Each row is a point. To make a cloud, some directions were put in groups of two or more. Within a group, all points are equally far from the middle, so they leave a hole (a ring in 2 directions, a hollow ball in 3). The other directions are filled evenly. Then the cloud was stretched, turned, moved and blurred a little. How many holes are there, and how many directions does each take, smallest first?

Cloud (19 x 3):
[[  4  31  22]
 [ 54 -23 -51]
 [ 26 -13  42]
 [-14  31 -32]
 [ 33   3 -51]
 [ -3  30 -56]
 [-26 -22 -31]
 [ -8 -29  41]
 [ 52  -1  54]
 [-27 -37 -16]
 [ 30  56  11]
 [-46   9 -11]
 [ 27  55  -7]
 [-25 -38  16]
 [-32  -5 -10]
 [-46  28 -25]
 [-11   9 -24]
 [-64   6 -11]
 [ 11  36 -44]]
Holes: 0

Cloud (27 x 4):
[[ -6 -20  64 -25]
 [ 47  28  12 -45]
 [ 43 -27   0 -21]
 [  2  66 -23 -36]
 [-18  -9  57  22]
 [-16   1 -53 -10]
 [-52  -2 -14   4]
 [ 44  38  47 -11]
 [  4  58 -41 -12]
 [-43 -12  -5 -37]
 [ 14   1 -25  36]
 [-10 -35  36 -38]
 [ 40  20 -13 -49]
 [-16   3 -54  -5]
 [ -3 -10 -44 -35]
 [  5  58 -39 -24]
 [-45   1  14 -44]
 [ 55   0   8   3]
 [-22 -21  12  36]
 [ 32  30 -19 -51]
 [  5  34 -53 -19]
 [ 10  19  74 -28]
 [-42   7  28  27]
 [ 36 -35   9   6]
 [-45  -6 -12  19]
 [  3  18  67 -43]
 [ -2 -37  41  15]]
Holes: 2 (2, 2)

Cloud (56 x 6):
[[ 21 -36 -36  22 -40  14]
 [ 54 -10  10  -6 -55 -35]
 [ 46 -37 -11 -65 -48 -13]
 [-38 -26 -39 -53  -6  14]
 [ 18 -42  34  14 -10 -37]
 [ 21   3 -30  -9   3  25]
 [ -6 -50 -17  51 -30  18]
 [-43  -1 -39 -44   0  24]
 [-11 -12  -1  41 -24   4]
 [ 20  43  -3 -44  10   9]
 [-67  14  30  28 -40 -32]
 [-26 -23 -54  28  11  22]
 [  9  -4  29 -44 -58 -22]
 [ 20 -42 -29  29  45 -25]
 [ 31 -20  20 -18 -67 -27]
 [ 24   7   5  37  56  26]
 [ 12 -38  39 -16  23  29]
 [-38 -15  29 -72  -3 -20]
 [ 27 -14   7   9 -51 -34]
 [ -8  -9   4 -32  31 -36]
 [ -8  25  46  27 -19 -30]
 [ 17 -44 -35  23  54  28]
 [ 16 -48 -35  44 -10  -9]
 [-42 -45  29  24   7  52]
 [ 16 -38  14 -55 -14  17]
 [-16  73 -43 -35 -25   5]
 [-47   6  37  24   7  41]
 [ 58  -4 -49 -47 -23 -42]
 [ 43  16 -28  38 -18 -20]
 [-30   6  40 -58 -24 -39]
 [ 50   5 -54 -35   0 -36]
 [-17 -30  19 -19  56  23]
 [-30  34 -66  17 -24 -10]
 [-73 -27   7  35 -21  31]
 [-35 -44  24  -6  -4  16]
 [ 16 -45  28  16  20  25]
 [-39 -47  35  -7  26  -2]
 [ 20  28 -30  26  17  39]
 [ 30  -2   7 -24 -87   3]
 [ 36   4  40  22  37  23]
 [ 46 -27 -18  36  27  -4]
 [ 28  43 -32   6 -48 -10]
 [-32 -42  26 -62  24 -25]
 [ 22  -1  55  -4 -40  17]
 [-26   9  -5  24  20 -39]
 [ 22 -18 -17 -25 -13  38]
 [  7  42  36  -9 -24 -14]
 [-37  62 -40  41   8  35]
 [ 20   9 -28  38 -28 -12]
 [ -3 -51  11  36 -20 -32]
 [ 17 -11 -38  47  13 -49]
 [ 58 -36 -29 -60 -34   0]
 [  2 -24 -39 -36   2  43]
 [ -7 -22  -5 -48  17 -35]
 [-35 -27   4  -2 -47  23]
 [-23 -11 -59 -35 -27 -32]]
Holes: 0

Cloud (75 x 8):
[[-50 -12 -18  17  13  -2 -48 -30]
 [ 15  16  18  50  -6  12   0  -3]
 [-53 -15 -34 -15 -26 -45 -24 -40]
 [-25 -37   1 -19  46  -7 -47 -33]
 [ -5  17  -8   4 -84  27  34 -15]
 [-48  43 -23  30  44 -10  57  15]
 [ -1  35  61 -57 -14  52 -36 -12]
 [-33   6 -11 -17  20  27  -9  28]
 [ -3  12  51  -5 -23  49 -14  -4]
 [  2  50 -47   2  48  73  16   3]
 [ 41 -21   3  15 -21 -63  32 -13]
 [ -7 -14 -46 -25  17  27   7  14]
 [-65 -47 -26 -39   3  -1 -27 -52]
 [ 20  -8 -79   2 -34   2   8  -6]
 [ 38 -45 -19 -46 -26  10 -52   0]
 [ 20   5 -64  41   1 -20  -8 -73]
 [ -3  31  26 -35  -9  55  18  11]
 [ 35   4   6  27 -10  11   6  10]
 [-23  10 -23 -30  28  29 -47 -41]
 [ -3 -18 -81 -18  -1 -17 -26  29]
 [-95  29 -14 -14  -4 -16 -10   8]
 [-42  53 -92 -17  -8 -21  30  13]
 [-40  -6 -28  16 -42  20 -54 -48]
 [-40 -13 -34  23  -9 -76   6 -49]
 [-67  27  24 -21  10  27 -26  -4]
 [-15  59 -25   8   9  51  31 -59]
 [ 45  64 -32  -2   0  40  -6   0]
 [-62 -42  20  42 -36 -36 -34 -34]
 [ 47 -26 -40 -23 -24  -8  -9  -7]
 [-33 -44   8   3   5  27  36  -7]
 [ -3 -13   2   3  15 -11 -18 -19]
 [-27   4  11 -34 -44 -21   0 -44]
 [-40  11 -61 -22  -1  44  18  -2]
 [-14  37 -33 -21 -16 -11 -41 -18]
 [ 17   3 -34  -8   7  54  22  53]
 [-19  43 -59  43 -72  13  25  44]
 [ -2  -5 -33 -42 -28 -20   8   3]
 [ 23  21 -43  10 -17  -5  28   1]
 [-37 -11 -10  19 -33 -51  40 -16]
 [ 29 -15 -31  38  16 -33  14  -4]
 [-36  -4 -27 -49  40 -46  36  -8]
 [-53  28 -42 -51  11 -25  40   7]
 [  7  -2  24   1 -72  38  24  21]
 [  1  41  33   8 -47  35  -6   4]
 [ 14  23 -29  36  32  20 -27 -23]
 [ 16  43   0  23 -42  15  -6 -67]
 [-13  24   2 -16 -23 -10  34   7]
 [ 50  -1 -47  16  15  13  43 -37]
 [ 43  25 -48   2   9  37 -22  30]
 [ -7  71   5  14 -27  16  73 -20]
 [ 12 -19 -27 -82 -31  11 -18  25]
 [ -9  90  54  23 -19  29  28  -6]
 [  3 -39 -18  17 -81 -24  19 -44]
 [-30   9 -63  18 -78  27 -12   2]
 [ -6  21  23   9  28  36  43  -2]
 [  0  -1 -23 -15 -20 -52   3 -51]
 [-19   7 -37  -4 -24 -25 -24 -57]
 [ 24  25  25  -1   3  36   6 -16]
 [  6  12 -35 -29 -25  41   3  35]
 [-28  24  16  38 -39 -16 -13   4]
 [ -4  63 -45  -4  32  51  43   9]
 [ 47 -15 -49   8 -32 -20  53 -20]
 [-59  -7  15  34 -15 -34   8 -62]
 [ 14  72  34  20 -14  35  33 -21]
 [-30  15  65   1 -26   1   7 -34]
 [ -7  31  36   0 -31  -9 -24  33]
 [-27 -14 -17 -18  -3 -15  12  46]
 [ -6  22 -28  35  19  67 -62  13]
 [-26 -77 -52   7 -33 -13 -15  -3]
 [-27  37  20 -30  19 -30 -18 -34]
 [ 48  17 -36   7  20  22  30  38]
 [-60   4   8 -24 -16  12 -36  -5]
 [-26  53 -15  -7   1 -29 -26 -17]
 [-29 -24 -23 -33 -53   3   8 -73]
 [ -5 -50 -12  59  -8  29 -14  27]]
Holes: 0

Cloud (92 x 9):
[[ 19  -8   4  -9  -6  -6 -44 -41  64]
 [-50  13  24 -25   5 -35  33   0 -41]
 [-20 -31 -14  14 -26 -24  28 -13  18]
 [-15  32  14 -21  -4 -18 -28  33  21]
 [-17 -34 -22 -18  51  -5 -36  -6  -4]
 [ 12   8 -40   2  11 -40 -11  46  32]
 [ 38  29  -1  13 -13 -23 -10 -17 -28]
 [-49  13 -12  19  16 -60 -18  -3 -15]
 [  6 -35 -25 -32  53 -16   0 -17  20]
 [  3  14   1  37 -21  10 -56  14  -4]
 [  6   7 -20  23  44 -43 -15  59  -9]
 [ -5 -49  -8 -15 -37  -2 -52  23  14]
 [ 41   8  18  -5  17   7 -69 -12  45]
 [ 32 -30 -33 -43 -22  10 -50   2  16]
 [  7  -2  23  10  76 -26 -29 -12 -12]
 [-18   7  -4  28 -17  20 -46   7  39]
 [-21  13 -19 -17  -2 -20  -9 -22 -49]
 [-26   9 -39 -15  40  46   8   4 -34]
 [-34 -15  23  13  58  -5 -22  34 -40]
 [ 25 -15   8 -51 -42 -37 -30 -26  41]
 [  6  39 -36   5 -38   6 -47  -3   9]
 [ 10  26 -95 -16  40   6 -15  -5  -1]
 [-13  15 -30   4  49 -54 -23 -20  13]
 [ 57  -7 -49 -23 -31  17  -9  13  16]
 [ 39 -25  -9  47  13 -62 -43 -21  19]
 [-22  -1 -22 -17 -53 -26  -8  29  33]
 [ 47  36 -23 -11  13   9 -34  27   0]
 [  4  -5  14 -19 -27  52  12  27   5]
 [-31  -7 -57 -20   9  33 -35  30 -24]
 [ 32 -11 -51  33   2 -45 -50 -29  -9]
 [ 62   0 -21  23 -14  -2 -46  14   7]
 [-29 -25 -15  -4 -44 -46  24  -5 -31]
 [ -7  -7  49 -27 -45   7   8  14  -4]
 [ -2 -15  13   1   8  -3  43   2 -50]
 [-29  -5 -24 -29   8  68 -12  29   0]
 [-23 -47  -6  -5  22 -35  26  13 -17]
 [  5   1  56 -20  39 -47  12 -33   4]
 [-51  -7  -7 -35  14  13   1  21 -62]
 [ 11 -38 -12  41  -6 -30  -6 -12  25]
 [  7 -22 -33  27 -18   0 -55 -30  16]
 [  9   6 -27 -21  37  22  49  25 -39]
 [ -7 -13  47 -48  36  -7  16  36  -8]
 [-18 -20 -33 -37 -36  37 -31  21   2]
 [  4   7 -40 -18  21  15  -9 -43 -22]
 [ -2  18 -31 -18 -30 -15 -22   7  57]
 [ 13  14 -55  40   1  23 -15  66  -1]
 [ 44  -9 -51  41 -19 -21 -61 -15  34]
 [ 13  40 -42  -4  46 -15  55  38   1]
 [  9 -22 -39  43 -20   2 -45  55   9]
 [  1  30 -20 -65  14 -18 -18   7  23]
 [  6 -20   9 -13  37  13  20  47  14]
 [ 29   5  16  -7  85 -16 -25  17  11]
 [ 35 -22 -45 -28  16  -7 -30  28 -18]
 [-21   7 -42 -24 -10  -2  23 -31 -23]
 [ 27 -24  37  18 -12  -5 -24  19  20]
 [  2  23 -32  -7 -21 -51 -16 -37  -5]
 [-38  19   5  -8 -53  16  36  -3   5]
 [  8  -7  19 -35  20 -19  33  48   9]
 [  8 -24  -2 -20 -45 -43   3 -27  18]
 [ 12  12  46 -26  32 -58  35 -19 -15]
 [ 25  16 -50 -10 -49 -34 -27  17  20]
 [ 27  32   2 -20   9 -38  -8  47  -3]
 [  7  53 -39  11 -30  19 -24   4  21]
 [-27   6 -13 -15  65  30   2  13  28]
 [-20  17 -39  57  21  -1  25  35 -57]
 [-42  13 -39   4  33  43   6  31 -51]
 [ 47   6 -20  18 -27  19 -25  20  -5]
 [-11  16  -4  17  50   6 -22  53  -1]
 [ 13  -4 -17  70 -21  -4 -18  34  22]
 [ 18  -6 -85  31  14   7   5 -20  -7]
 [  8  33  24   4  -4 -35  29 -16   7]
 [-22  -2 -17   1  58  42  12  -9  -8]
 [ 12   3  12 -87  19  11 -11  -7  30]
 [ 13  47 -17 -37 -10  -5 -26   7  32]
 [ 16   7 -22 -19   6   0 -46  -7  76]
 [ -3  34 -36  12 -31  46   0  54 -19]
 [-12  12 -81  63 -50 -15  -2  12 -11]
 [  0 -22  -7  -4  46  26  21  42 -21]
 [  2  18  23 -28 -42  19  29   4  13]
 [-45   7 -13  25  48 -28 -29   6 -14]
 [-41  -5 -60  53  -7  24 -20  -9 -11]
 [ -4 -10  16 -41  52  13   9  -9 -32]
 [ 11  28 -17  -3  -1   4   2 -30 -32]
 [ -5  -3 -40  61 -52 -51 -48  25  -2]
 [ 30   8 -95   1  42  18 -41  12  35]
 [-15  11  36 -25  -8 -27  30 -25 -14]
 [-38  14 -46   5  -3 -10 -12  -9 -49]
 [ -1  -6  10 -20  44  23  27 -29 -10]
 [-23  -7 -26 -68  -3   4  -5  17 -13]
 [-32  27 -23 -26  16 -23   9  -4 -45]
 [ 48 -14  15  18 -18   3 -36   0  -9]
 [-21   5 -16 -32  12  62  14  40 -23]]
Holes: 3 (2, 2, 3)
